Each point is reached from the start by the listed moves, each made 0, 1 or 2 times, or once backwards (-1), plus a little noise. Is the number of moves made odd or even? Then give how often each move was made.
(in the rows, 128 means zero)

Moves:
(1): [202 133 125 115 126]
(2): [141 186 131 128 105]
(3): [124 134 224 121 141]
Start: [114 145 134 158 141]
Points:
[ 28  83 131 173 163] -> even (-1, -1, 0)
[198 207 134 143 116] -> even (1, 1, 0)

Moves:
(1): [169 119 129 138 125 133 120 125 123 122]
(2): [138 181 111 135 122 127 123 129 126 130]
(3): [132 136 154 124 130 128 126 125 127 134]
(4): [121 128 131 165 129 127 130 126 134 126]
(5): [127 127 127 125 159 132 124 135 120 133]
(6): [121 130 123 130 123 168 129 135 117 133]
(7): [136 127 131 127 132 128 152 122 133 130]
(8): [128 130 133 127 128 126 134 156 127 128]
(9): [132 136 134 120 135 136 123 129 159 125]
Start: [126 122 125 137 129 130 135 150 131 118]
Points:
[205 153  94 206 113 173 153 203 117 106] -> odd (2, 1, -1, 1, 0, 1, 1, 2, 0)
[ 78 249  68 209 151 223 121 147 178 127] -> even (-1, 2, -1, 2, 1, 2, 0, -1, 2)
[ 92  93 210 101 215  90 174 205 134 140] -> even (-1, -1, 2, 0, 2, -1, 1, 2, 0)
[ 98 174  99 141 124  78 137 118 114 126] -> odd (-1, 1, 0, 0, 0, -1, 0, -1, -1)
[ 81 234  67 114 159 205 108 189  51 152] -> even (-1, 2, 0, -1, 2, 2, -1, 0, -1)
[203 163 131 204 135 212 153 211  63 133] -> even (2, 1, 1, 1, 1, 2, 1, 2, -1)

Moves:
(1): [157 123 127 129 130 124 131 122 134 120 123 126 122 128 124 130 129]
(2): [132 159 129 131 125 127 139 133 134 116 124 126 136 126 126 132 117]
(3): [126 131 163 126 142 131 131 128 124 122 131 141 124 129 126 132 128]
(4): [136 123 129 163 128 129 122 129 127 130 135 124 121 124 124 123 132]
(5): [128 133 118 131 154 127 130 124 138 131 138 122 130 129 122 119 129]
(6): [130 135 123 127 121 158 135 132 143 128 127 132 128 139 125 124 137]
(7): [119 118 122 127 122 127 157 137 130 126 134 125 127 119 129 132 124]
(8): [134 128 139 124 128 130 122 158 137 127 121 117 130 125 125 133 130]
(9): [121 129 126 133 125 119 130 117 164 130 120 129 130 130 119 127 142]
(10): [127 129 132 123 130 128 134 126 126 160 133 126 139 126 128 122 127]
(11): [135 137 132 119 127 132 113 126 131 130 156 134 130 126 128 127 129]
(12): [134 131 119 124 132 117 123 140 130 135 119 161 139 123 125 126 121]
(13): [141 118 130 138 142 131 125 123 129 129 127 128 164 115 127 130 132]
(14): [138 118 125 136 126 123 136 127 122 118 137 134 136 160 142 134 119]
Start: [121 134 131 122 141 138 122 133 134 141 117 131 126 146 118 119 115]
Points:
[109 146 166 112 123 163 168 134 168 161  81 249 118 209 120 118 116] -> odd (0, 0, 2, 0, -1, 2, 0, -1, 1, 1, -1, 2, -1, 1)
[153 186 120 154 158 196 135 159 126 122  87 175 237 176 132 124  91] -> even (-1, 2, 0, 0, 0, 2, -1, 0, -1, 0, -1, 1, 2, 1)
[201 171 176 177 190 176  80 131 204 164 175 236 147 192  83  91 141] -> even (1, 0, 2, 2, 1, 2, -1, 0, 1, 1, 2, 2, 0, 1)
